Each row is a point. A path goes straight from each point to the next, and from the last back to the first. The post is the endless flat space through its rows: a point in 2 columns, a line in 3, a plane in 4, and so on, so that a path can go around it. Count how often the path circles the post. Going back the other way cancels.

Post (1 x 2):
[[12 17]]
Path, 28 rows:
[[ 12  -3]
 [-17  21]
 [-14  39]
 [ 37  29]
 [ 36   9]
 [  7   5]
 [-22  10]
 [-48  51]
 [ 40  34]
 [ 30  12]
 [ 18 -25]
 [-18  13]
 [-17  31]
 [ 23  36]
 [ 36  14]
 [ 41 -10]
 [-21  -1]
 [-47  36]
 [ 13  38]
 [ 34  15]
 [ 28   1]
 [ 60   8]
 [ 21  27]
 [-40  43]
 [-46  26]
 [  4  32]
 [ 51  37]
 [ 32   5]]
Times around: 4

Post, 2 rows:
[[  0 -34  -2]
 [  2  14  19]]
Path (30 x 3):
[[-24 -24   5]
 [ -9 -25  16]
 [-10 -20  15]
 [ 27  31  59]
 [ 21 -38  -5]
 [  9 -11 -28]
 [-24   4  -6]
 [-24   8  24]
 [-12 -18  37]
 [ 21 -31   9]
 [ 22  32  24]
 [ -3  28 -10]
 [-30 -45 -19]
 [ -9 -39   3]
 [ 14 -14  28]
 [ 35 -14  25]
 [  9  38  16]
 [-16  34 -10]
 [-15  -1  15]
 [ -7 -38  10]
 [ 24 -15  42]
 [ 36 -10   4]
 [ 13   6   0]
 [ -5 -45 -33]
 [-32 -33  -8]
 [-22   5  41]
 [ 10 -38  13]
 [ 22 -60  -7]
 [ 16   5  -8]
 [-15  -2 -22]]
Times around: 5

Post, 3 rows:
[[  7 -11   1   8]
 [ 26 -11   3 -12]
 [-28  12 -31   5]]
Path (27 x 4):
[[-11  -2 -41  13]
 [ -9  -8 -27  24]
 [ 15 -15 -19 -32]
 [  5   5 -19 -60]
 [  0  33 -25 -59]
 [ -2   8  -1  18]
 [ 20 -19   7  24]
 [ 13 -30   7  19]
 [-28 -21   3  33]
 [  0   3   6 -24]
 [  4  39 -37 -32]
 [ -5  -8 -23  45]
 [ 22 -40  -2  -1]
 [-15  -3 -30 -19]
 [ 15  -6   1 -18]
 [-28  43 -34   7]
 [-46  12 -35  53]
 [  1  -9 -16  18]
 [ -5 -16 -21 -10]
 [ 15  -5  -5 -36]
 [  2  38 -19 -27]
 [ 18  30 -24  -9]
 [ -3  -5 -31  12]
 [ -9   9 -40 -28]
 [ 20 -21  17 -30]
 [-27  29 -11  -1]
 [-19   3  -8  40]]
Times around: 5

Post, 5 rows:
[[-13  11  15  34  35 -11]
 [-18 -10   1  14  21  11]
 [  2   7   2  -1  -9   8]
 [  9 -16  16 -19  -3 -15]
 [ 17 -19  18 -12 -30  24]]
Path, 26 rows:
[[ -3 -19  46  15 -26  -6]
 [-44   5 -10   7   6  10]
 [ 12 -29  42 -13 -51  12]
 [  4 -10   6   5 -10   7]
 [  3  -1  11  11  18  -3]
 [ 11   3  24   0  -9  17]
 [-21  -7  18  22  17  22]
 [ 36 -43  42 -26  14   3]
 [ -4  22  19  17  12  20]
 [  0  34  22  34 -12   7]
 [-13  38 -20  60   5  21]
 [ 25  -8  -2 -24 -17  16]
 [ -4 -16  10 -22   7  35]
 [-15  24  10   7   2   4]
 [  2   0  41  -2  -9  23]
 [  0  23  44  48 -14 -10]
 [-12   2  -7  16  26  -7]
 [ 24  11  17   8   6  -5]
 [ -1   9  -3 -14   4  30]
 [  5   6 -13  -5  21  19]
 [ 27 -51  20   3   0  19]
 [-10  -1   8  37  27 -28]
 [ 37  19   6   8   3 -21]
 [ 27 -31  50   4  10  28]
 [ 12 -26  33  15  13  29]
 [  5   0   9  -9 -19  32]]
Times around: 3

Post:
[[-15 -27 -38  17  20   2  -2  -9  -9]
 [-17 -17 -29   5  23  15  14  11  19]
 [-15 -11 -12  -1  26 -12  12 -17  -2]
 [-10 -29 -12  18  18  -1   8   0  22]
 [  5   7  12 -31 -19 -14  -4  11   2]
 [ 36  35  17  -4  11 -21  -4  -6 -21]
 [  3 -20  -1 -15  16   9   1  -7  11]
 [ 29  35  32 -12 -22  -5  -5  -6 -14]]
Path (29 x 9):
[[ 15  -1 -14  30  34  13 -10  11  -7]
 [ 24  31 -12   5   4   2 -20 -22 -38]
 [  1  12 -27  39  20   7   0  -7  -6]
 [ 13   4  -1  15   6 -15 -10   9  -7]
 [  5 -12  18 -29  -6 -19  -1  -3  -4]
 [  9   9  -5   5  19 -36  24   8  -1]
 [ 16  -4   4   8 -28 -15 -10 -28  -7]
 [ -3   2 -10   1  11 -16 -10 -26 -19]
 [ -6  -1  -7  15  36  -8  -6   6   5]
 [ 12 -24  -4  13  30  28 -20 -17   4]
 [ 18  30 -24 -17  47   6  -2   0 -10]
 [ 11 -11   6   7  -7  12 -35  -5  -7]
 [ 12   6  24  -1 -34   5 -12   0 -35]
 [  9 -28  14 -37  27  20  12 -31   1]
 [ 28  -7 -32  23  22  31 -13  -8  -9]
 [ -8  -4 -12   1  10  -7  -2 -21  -5]
 [  9   5   0  -9   4  -3 -18  -3 -10]
 [ -5 -21  29 -43  42 -30  18 -23 -12]
 [-26 -19  11  -7 -19  -2  23  -2  22]
 [ 28   7   6   9  37  -4  14  -8  11]
 [-20  -8 -23  30   1 -25  27   6  36]
 [-11  17 -25 -16  60 -22  38 -27  -3]
 [ 27  40   1  -7  12  -2  -4 -31 -11]
 [  1  27  -4   8  19  23   5 -12 -14]
 [ -8  12   5 -18  31 -36  22  22  -6]
 [ 12  -8 -11 -10  -2  24  17   0 -14]
 [ 10 -23 -37  32  -2   6 -11  12   2]
 [ 20  23   9 -47  29 -13  -5 -23   7]
 [-28 -27  -8 -15   6   2 -23  -2  13]]
Times around: 4

Post:
[[ -1  25   7 -27  25   6 -28  -2 -24  -7 -24]
 [-19 -13 -28  -1 -44 -15  25 -17  14  23 -18]
 [ 25  -3 -25  22  -2  38   1 -20  24  13 -22]
 [ -5   4  -9  19   5   2  26   9 -12 -44 -11]
 [ 35  -5  11  -3   4  13  -9  12   8  15  -5]
 [-14  42  20  20 -24 -10  15  23  -4  24 -12]
 [ 22  14  -6  -7   4  31 -16  34 -17  -4  -5]
 [ 17   8 -28  14  -8 -14 -29  25  11  10  -7]
 [ -7  -7   6   5   9  19   8  13 -10   1 -17]
 [-46  13 -34 -21  -9 -31  27   8   4  -2  -6]]
Path (28 x 11):
[[-19  22 -16 -20 -16  25  39  22 -28   2 -28]
 [-18   3 -32 -21 -38   1  13  26 -14  44  -2]
 [-27   7  11  15  43 -24   6 -24  -3  -4 -11]
 [ 11 -35 -54  34 -22   6 -14 -55  29 -26 -16]
 [ 40   9  -4  37 -24  28 -48  50   8  12 -18]
 [ -3  13  -3 -34   9  23 -26  42   0  -8  -2]
 [-12 -50 -14  24 -21  17  40  11   6 -20  15]
 [ 12 -42 -26  53 -22   8  -1 -39  29   8 -13]
 [-33 -17  -8   7  10  15  13  11  28  31 -10]
 [-31  25   7 -44 -27 -11  13 -17   8  36 -26]
 [  3   2  17 -15   5  -2   5   8   2  -5   5]
 [ -6 -43  -8 -23 -21  35  15   3 -15  42   3]
 [  6   0 -31  15 -15   1  -8  23 -20   8  -9]
 [ 22 -24 -47  35   8  17 -25  16  12   5 -29]
 [-12  -4 -27 -12 -16  27  -1   4  -1   6 -48]
 [ 39  -8  23  54   0 -24  34 -28  27  -3 -28]
 [-11   5 -29   6 -48 -20   2 -31  -9  22 -24]
 [-26  15 -56 -25   9  57  -6   2 -25  -3 -12]
 [  7   0  14   0  -7  45 -27  13 -21  18  -6]
 [ -7 -25  -4  23  -7 -11  34  32  -4  -1   9]
 [ 58  18  -6  35  30  10 -46   8 -15 -10 -22]
 [  4  30  10 -24  50  -5  -8  18 -12 -17 -30]
 [  1  23 -31  16 -32  21  13   1  -3  40 -10]
 [ 21  41  -3  -8 -28  20  10  -3  -6  23  -6]
 [ 34  21   6 -29  13 -12  -7  -3   6  21 -27]
 [ -6  -3 -20  16  -4 -11   1  41   5 -13  -8]
 [ 29  -5  60 -34  21  18 -30 -18   4  17 -11]
 [ -7  11 -24 -30 -18  42 -29  22 -14  12 -41]]
Times around: 0
